Every row gives one point. The points of each table are mixes of a few directions, plus a little noise. How many directions does each table use, and how many do they share? Where both have some left over, give the other angles between the two spaces (their principal angles), to ten degrees, smallest first.

First, 5 rows:
[[ 52  47]
 [  7   6]
 [-79 -73]
 [ 15  14]
 [  6   5]]
Second, 6 rows:
[[-22   7]
 [-57  18]
 [ 16  -5]
 [107 -34]
 [-55  17]
 [ 11  -4]]
Directions: first 1, second 1, shared 0; angles 60

First (7 x 6):
[[-74  17  -5 -13 -12  -5]
 [  2 -48   6 -56  64  35]
 [ 12 -68  31  27  18  -7]
 [-53 -95 -35 -46  39  19]
 [ 14  47 -39  14 -44 -12]
 [ 54  52   6  21 -20  -5]
 [ 45  94  36  54 -47 -25]]
Second (7 x 6):
[[-47 -38 -48  34  64 -35]
 [ 18  14  18 -13 -24  13]
 [ 57  46  59 -41 -77  42]
 [-33 -27 -34  24  45 -25]
 [-57 -46 -59  42  77 -41]
 [ 50  40  51 -36 -67  36]
 [ 13  11  14 -10 -18  10]]
Directions: first 4, second 1, shared 0; angles 50

First (8 x 11):
[[-26 -61 -75  14 -26  -7 -34  71  21  10  32]
 [ 25   8  -2 -12 -24 -24  41 -38  -9 -28 -78]
 [ 63 -15  20 -34 -44  42 -54   0  33  -6 121]
 [-22  12  10   1  11 -27  -6 -14 -21  32 -50]
 [-15   9  23   6  31   7  11  -7 -18  16   3]
 [ 15  39 -14   8 -14   0  -3  -1  39 -51 -11]
 [-20   0  24   9  43   8  44 -12 -33  11 -15]
 [-19   8  13   7  24   1   2   0 -12  16  -2]]
Second, 11 rows:
[[ -51   35 -107  -15  -38   28    2   -7  -23    7   45]
 [  49   -3   90   -6   20   -9    1  -25    6   -3  -19]
 [ -12   96  -39  -62  -44   50   24 -108  -64   22   51]
 [ -12    2  -10    1    2   -3    8   -3  -10    5  -11]
 [  32  -15   69    5   23  -16    2   -5    8   -2  -29]
 [   3  -13   -7    8   -3    0  -13   23   19   -8   14]
 [ -21  -16  -46   14   -7    0  -11   38   16   -6   12]
 [ -27  -43   11   36   40  -42   23   37   -5    9  -83]
 [  -8    3  -12   -1   -3    1    2    0   -4    2    0]
 [  22  -36   26   20   10  -11  -23   43   39  -16    4]
 [  25   -8   26    0   -1    2  -15    7   19   -9   16]]
Directions: first 5, second 3, shared 2; angles 90

First (10 x 20):
[[ 15 -29 -71  10  17  12  24  28  71  19 -37  55  29 -63  10  13  -9 -30
  -24   8]
 [-27  36 -19   1 -35 -41  31  20  -3 -15 -11 -46 -55  68  26 -23  -2  34
    6   5]
 [  6   5  -5  -6  31 -19  60 -11  51 -33 -33  32  23  22  35  24  18  -1
  -53   0]
 [-18   8  19   5 -49  29 -53  10 -54   1  45 -20  -7  20 -21 -39  22  27
   73 -13]
 [-55  25 -29  -8 -51 -23  33  38  13 -15  -4   0 -34  55  37 -26  11  71
   17 -18]
 [  7  13 -46  31 -65  35 -32  36  -9 -13  22 -20   3  33  -8 -63  59  -3
   88   8]
 [ 74   1  15  24  38  10 -15 -38  -6 -14  -3 -35  22  -1 -26   5  20 -87
   -8  36]
 [-15  -4 112 -34  37   6 -20 -59 -57 -14  35  13  25   7 -14  37  -6  31
  -23 -29]
 [ -2 -26 -12 -17  45 -17  28  -2  41  28 -34  39   7 -63   8  46 -52  -8
  -67  -3]
 [ 16 -28  36  -8  31   9 -56 -23 -45  54  16 -19 -11 -76 -48  26 -66 -35
   -9   6]]
Second, 11 rows:
[[  10   16  -64  -23   19   -3   29   23  -22  -60   44   17    2   22
    60   28   93  121  -82  -36]
 [ -38   20    2  -14   11  -17   30   25   16   -9    6  -11  -11   -3
     5    5  -49  -34   65    0]
 [  24   -9  -48   -6   -2    5   10   -1   -8  -27    7   36   10   18
    44   16   93  117 -119  -27]
 [  59   -3   21   18    7   33  -68  -29  -68   -2   44  -47    7   -6
   -40  -12   37  -32   16   16]
 [  16  -41   34   28  -35   10  -30  -39   29   60  -65   28   10   -9
   -32  -22  -18  -24  -43   19]
 [  11   32   -1  -10   30    8  -15   15  -54  -38   69  -56   -7   -2
   -10    5    5  -33   76    1]
 [   6    6   19    5    5    7  -19   -4  -18    4   14  -28   -2   -7
   -23   -7  -20  -47   49   12]
 [ -64    7  -13  -19   -4  -34   67   31   66    3  -39   37  -10    3
    33   10  -53   10   10  -11]
 [  34  -42   54   37  -33   22  -59  -51    7   68  -53    4   11  -16
   -58  -31  -26  -63  -12   32]
 [ -42    7   12   -7   -1  -19   30   16   37   12  -23    5   -9   -5
     0   -1  -63  -40   51    4]
 [ -17    5  -16  -10    2  -11   26   14   16  -10   -3   14   -3    5
    21    8    1   25  -11  -10]]
Directions: first 5, second 3, shared 1; angles 60, 70

First, 8 rows:
[[ -18   17   15  -59   -2   -4   16   -1  -23   -6   15  -19   20   34
    13   19    7  -15   33    6  -35    4   17    6   -8    2  -22   -1
   -15   30   15   12]
 [  34  -46  -33   70   23   25  -28  -28   26    4  -20   10  -39  -39
     8   13  -16   34  -23    6   31   -7   -6   -6   33   26   18    4
    -3  -27  -20  -21]
 [   9  -39  -16   23   10   32  -24  -38   25    0   -9    3  -16  -26
    27   28   -6   32    0   15    6    7   14    0   28   31   -2   -4
   -15    1   -8  -11]
 [ -67   57   55  -60  -72  -21   20   41   16    8   15   24   70    1
   -18  -55   36  -28   -6   -7  -10   35    2   12  -62  -54  -12  -25
    28   24   26   30]
 [  24  -47  -27   54   18   31  -29  -36   30    2  -16    8  -30  -37
    18   21  -12   36  -14   11   22    0    2   -4   34   31   10   -1
    -9  -17  -17  -18]
 [   6  -26   -6   31   -3   20  -26  -23   44   -2    0   14    6  -40
    11    3    0   33  -13    7   15    8    0   -6   25   20   12  -21
     5   -8  -11  -26]
 [  31  110   26  -75   36 -117   66  103  -88  -35   65  -49   47   96
   -81  -44   -7  -83   33  -54  -44  -69  -52  -27  -17  -44   26    3
    38  -10    3  -35]
 [ -17  -26  -15   13   -9   34    6  -17  -30   30  -49    9  -57    9
    22   16   -3   -9   -9   16   14   21   22   24  -33  -13  -30   44
   -31    8   14   70]]
Second:
[[  25  -31  -24   12   46   12    5  -31  -43   13  -19  -27  -44   29
    20   63  -13    8   40   18  -30  -21   22    3    7   20  -15   39
   -47    4    7   20]
 [ -43   29   21  -96  -26    6   20    9  -26  -15   15  -13   16   43
    21   -6    6  -36    9   -1  -15   27   16   17  -13   -2  -37   -4
    -4   46   13   29]
 [ -48  -15    5    8  -51   39   -2   -8    7   34  -46   34  -26  -18
    19  -19   13   -6  -32   15   30   48   20   28  -48  -29  -27   20
    -8   10   17   71]
 [  28   55   11   -8   11  -64   14   59    0  -33   46   -9   42   10
   -55  -53   -6  -25  -14  -39    6  -36  -49  -27   17  -15   41  -29
    52  -26  -19  -61]
 [ -14   22   21  -44    2  -17   19    5  -24    2   15  -18   28   33
     0   20   12  -12   41    6  -44   -6   14    1  -20   -9  -14    3
   -15   21   19   11]
 [  34  -23  -17   97    3   -2  -30    2   56    4   -8   31   -5  -68
   -26  -31   -6   36  -45  -10   46  -11  -31  -18   23    1   47  -18
    32  -51  -26  -45]
 [  19  -41  -25   33   34   22   -1  -36  -31   25  -32  -13  -50   12
    21   58   -8   15   29   23  -18  -12   24    7   -3   13  -14   42
   -47   -2    9   31]
 [   5   32   27  -45   -5  -27  -17   10   60  -53   74   -8   90  -22
   -10  -22    7   19    6  -17  -14   -8  -21  -27   56   31   28  -78
    44    9  -20  -98]
 [ -12   45    6 -100   -8  -13   16   33  -24  -53   39  -22   10   46
     4  -41  -16  -52  -23  -30   17    9  -19    2   31   16  -14  -23
    31   30  -17  -19]
 [ -30  -11   -8   22  -40   30    1    8   -4   26  -49   33  -48  -14
     6  -37   -1  -19  -53    0   52   37    1   25  -39  -30  -17   27
     4   -5    4   64]
 [  35  -63  -16  121   34   13  -25  -50   28   51  -35   12  -13  -52
    -1   67   11   71   41   36  -29  -26   22  -12  -10    3   23   22
   -41  -37   12   -3]]
Directions: first 4, second 5, shared 4

First (9 x 32):
[[  0   0  -2   0  -1   0  -1   0  -2   0   1  -2   0  -1  -2   0   1   1
    1   0   0  -1   1  -2   0  -1   0   0   0   2   1   0]
 [  0  -2 -23   3  -9  -3 -15   5 -27   4  14 -27   4  -9 -23  -7  12  14
   11  -2   6 -19   9 -21   0  -5   2   2  -4  21   7   9]
 [  1  -3 -54   6 -22  -7 -36  12 -65  10  33 -64   9 -22 -54 -15  29  33
   26  -4  15 -46  22 -49   0 -13   6   4 -10  49  16  22]
 [ -1   2  43  -5  18   6  28 -10  52  -8 -27  51  -7  17  43  12 -23 -26
  -21   4 -12  36 -18  39   0  10  -5  -3   7 -39 -13 -17]
 [  2  -4 -68   8 -28  -9 -44  15 -81  13  41 -80  11 -27 -68 -19  36  41
   33  -5  19 -57  28 -62   0 -16   7   5 -12  61  21  28]
 [  1  -3 -53   6 -22  -7 -35  12 -64  10  33 -63   9 -21 -54 -15  28  32
   26  -4  15 -45  22 -48   0 -13   5   4 -10  48  16  22]
 [ -1   2  43  -6  17   6  28  -9  51  -8 -26  51  -7  17  43  12 -23 -26
  -21   3 -12  36 -17  39   0  11  -5  -3   7 -39 -13 -18]
 [ -2   3  58  -7  24   8  38 -13  70 -11 -36  69 -10  23  58  17 -31 -35
  -28   5 -17  49 -24  53   0  14  -6  -4  11 -53 -18 -24]
 [ -1   3  56  -6  23   7  37 -12  67 -10 -34  66  -9  22  56  16 -30 -33
  -27   5 -16  47 -23  51   0  14  -5  -4  10 -50 -17 -23]]
Second (10 x 32):
[[  3  15 -34  12 -11  13 -13  -8 -49 -52   1  18  21 -15 -50 -32  50  48
  -19   2  26 -28   8 -33  -9  32  13 -26  -8  -8   6   2]
 [ -3   8 -21  12 -11  13 -19   6 -33  20  30 -25   4 -11 -37 -10  16  31
   17   1  -3 -17  20 -26  -9 -25  -2  -8  -5  20  10   7]
 [ 31  34  85  40  35  74   6 -16  80 121  51  41 -48  12  10  20 -41  26
    2  21 -70  72  17  44 -41 -91   1 -33  25 -17  12 -23]
 [-12 -20 -11 -25 -17 -20  21  12 -20 -45  -7   5   2   9  -2  -5   2  -9
    9   8 -14   4  17  -1  18  -8   1  33   2   0   2  -5]
 [-15   1   5 -13  -7   3  30  -4  -8 -74 -25  61  14  12  -1 -17  19   7
  -22   9  -6  15   5   7   6  22  -2   0  -1 -42  -7 -18]
 [-48 -10 -35  -9 -24 -15  -8  22 -39 -14   0 -34  30   1  -7   0   8 -12
   29 -14  14 -28   8 -22  11  -4 -37   7 -20   6 -14   7]
 [ -5 -14   0  -9   5 -25  -4   7  18  24 -12 -34  -1   1  34  20 -25 -40
   10 -13  11  -8 -20   9  12   9  -9  14  -3  16  -9  10]
 [ -4  12  50  15  15  34   8   2  50  80  28  11 -23  15  23  23 -39  -6
   18   7 -45  43  11  31 -17 -66 -21  -8  11  -9  -2 -14]
 [  2   3   9   4  17  -9  -3  -9  29   4 -27   5   7   0  33  11 -11 -26
  -19 -14  28  -5 -35  14   0  42  -5 -15  -5 -14 -15   3]
 [ 51 -31 -49 -27  -1 -67 -15 -10 -27 -63 -36 -47  -4 -24  -2 -10  20 -19
  -29  -9  59 -50 -31 -23  30  89  62  34   3  45  15  31]]
Directions: first 1, second 5, shared 1
